Each point is reached from the start by the listed moves, each made once or not at all, plus a little noise. Is the number of moves made odd or even? Then give how often each move was made.
In the rows, zero is written as 128.

Moves:
(1): [180 136 137]
(2): [126 159 117]
(3): [103 148 176]
Start: [121 131 133]
Points:
[ 96 182 170] => even (0, 1, 1)
[120 163 123] => odd (0, 1, 0)
[ 98 155 181] => odd (0, 0, 1)

Moves:
(1): [161 136 126 113 136 138 127 129 117 124 132]
(2): [119 164 126 136 128 135 132 126 132 122 145]
(3): [128 140 172 107 123 137 128 152 141 141 117]
(4): [143 120 128 172 120 136 108 147 130 136 126]
(5): [124 125 138 131 183 131 110 132 135 114 126]
(6): [130 125 112 123 132 189 139 130 149 106 114]
(7): [135 117 137 154 140 125 180 122 123 121 137]
(8): [118 129 118 113 136 134 131 166 116 130 134]
(9): [146 128 108 124 128 117 127 132 171 118 134]
(10): [126 134 125 119 148 129 128 123 131 177 134]
(11): [125 109 140 124 119 133 124 123 131 122 166]
Start: [144 160 143 141 123 126 154 122 116 107 110]
Points:
[187 189 165 133 119 159 134 199 156 104 167] => odd (1, 1, 1, 1, 0, 0, 0, 1, 1, 0, 1)
[180 178 172 125 147 157 137 196 109 172 112] => odd (1, 0, 1, 1, 0, 0, 0, 1, 0, 1, 0)
[174 175 163 176 169 159 113 139 119  85 163] => odd (1, 1, 0, 1, 1, 0, 0, 0, 0, 0, 1)
[170 217 145  83 214 211 153 188 184 114 120] => even (1, 1, 1, 0, 1, 1, 0, 1, 1, 1, 0)
[178 145 202 125 188 210 194 141 142  65 134] => even (1, 0, 1, 0, 1, 1, 1, 0, 0, 0, 1)
[153 145 179 123 128 131 205 175 157  98 158] => odd (0, 0, 1, 0, 0, 0, 1, 1, 1, 0, 1)
[187 182 184 154 206 159 170 195 161 131 181] => even (1, 1, 1, 1, 1, 0, 1, 1, 1, 1, 1)

Moves:
(1): [140 113 145 119 126 125 124 119 124 111 124 126 124 136 150 113 104 121
 142 134  82 127]
(2): [109 153 143 115 125 135 130 123 126 116 119 146 131 123 132 122 127 138
 130 121 126 112]
(3): [140 122 145 141 125 130 124 123 133 124 123 140 164 154 130 139 112 127
 116 121 134 135]
(4): [114 127 147 144 107 122 121 142 112 120 113 127 137 139 119 122 140 133
 134 140 130 131]
(5): [126 116 138 149 133 143 139 113 127 135 150 125 115 135 150 130 137 138
 113 136 130 135]
(6): [106 130 137 136 120 149 115 150 119 147 129 122 130 145 146 111 117 131
 121 127 143 128]
(7): [143 148 133 155 157 136 135 149 138 137 140 129 120 118 109 132 143 107
 144 137 122 160]
(8): [127 120 134 109 143 140 101 132 146 115 122 124 129 112 166 133 143 129
 117 115 141 150]
(9): [142 135 140 133 117 135 114  87 150 130 127 105 124 134 114 120 142 108
 132 141 123 124]
(10): [146 138 132 134 125 100  94 103 136 113 113 113 111 120 122 112 109 107
 107 149 110 103]
(11): [110 114 155 117 122 117 119 135 176 144 135 138 124 123 125 132 129 136
 136 127 120 124]
(12): [117 153 119 121 137 149 123 113 140 138 105 127 131 144 133 127 129 147
 131 163 115 129]
(13): [125 110  95 146 156 139 106 133  98 116 154 121 129 141 112 153 147 117
 137 104 126 149]
(14): [140 118 134 113 137 123 144 133 128 124 128 133 134 154 130 123 137 130
 136 124 136 119]
(15): [128 156 130 138 113 129 128 134 128 149 136 117 118 142 152 147 123 135
 149  94 139 127]
(16): [145 122 123 133 117 144 125 129 137 119 144 139 117 119 121 128 121 143
 142 122 139 124]
(17): [132 131 138 123 127 148 104 126 132 170 112 117 161 147 153 134 151 157
 130 115 116 109]
(18): [126 150 126 134 137 121 135 126 150 117 126 101 142 120 129 126 119 161
 133 133 145 124]
(19): [131 107 141 146 145 125 116 106 122 139 143 125 127 111 120 146 126 119
 152 137 126 121]
(20): [137 132 123 119 122 124 122 135 116 112 155 124 125 131 128 144 117 121
 109 146 119 123]
Start: [154 139 148 139 145 125 130 127 127 125 119 109 136 149  91 124 144 128
 106 148 102 125]
Points:
[149 122 224 208 167 133   7  90 178 163 137  48 188 186 161 194 171 181
 121 106 109 125] => odd (0, 0, 1, 1, 1, 0, 0, 1, 0, 1, 1, 0, 1, 0, 1, 0, 1, 1, 1, 0)
[179 120 219  92 155 124  33 101 193 123 136 119 144 136 139 145 149 156
 116 151  80  61] => odd (0, 1, 0, 0, 0, 0, 0, 1, 0, 1, 1, 0, 0, 1, 0, 1, 1, 0, 1, 1)
[121 197 247 155 160 149  52 128 205  96 116  75 123 155 167  92 126 158
  91 240  46 136] => even (1, 1, 0, 1, 1, 1, 1, 1, 0, 1, 1, 1, 0, 0, 0, 0, 0, 1, 0, 1)
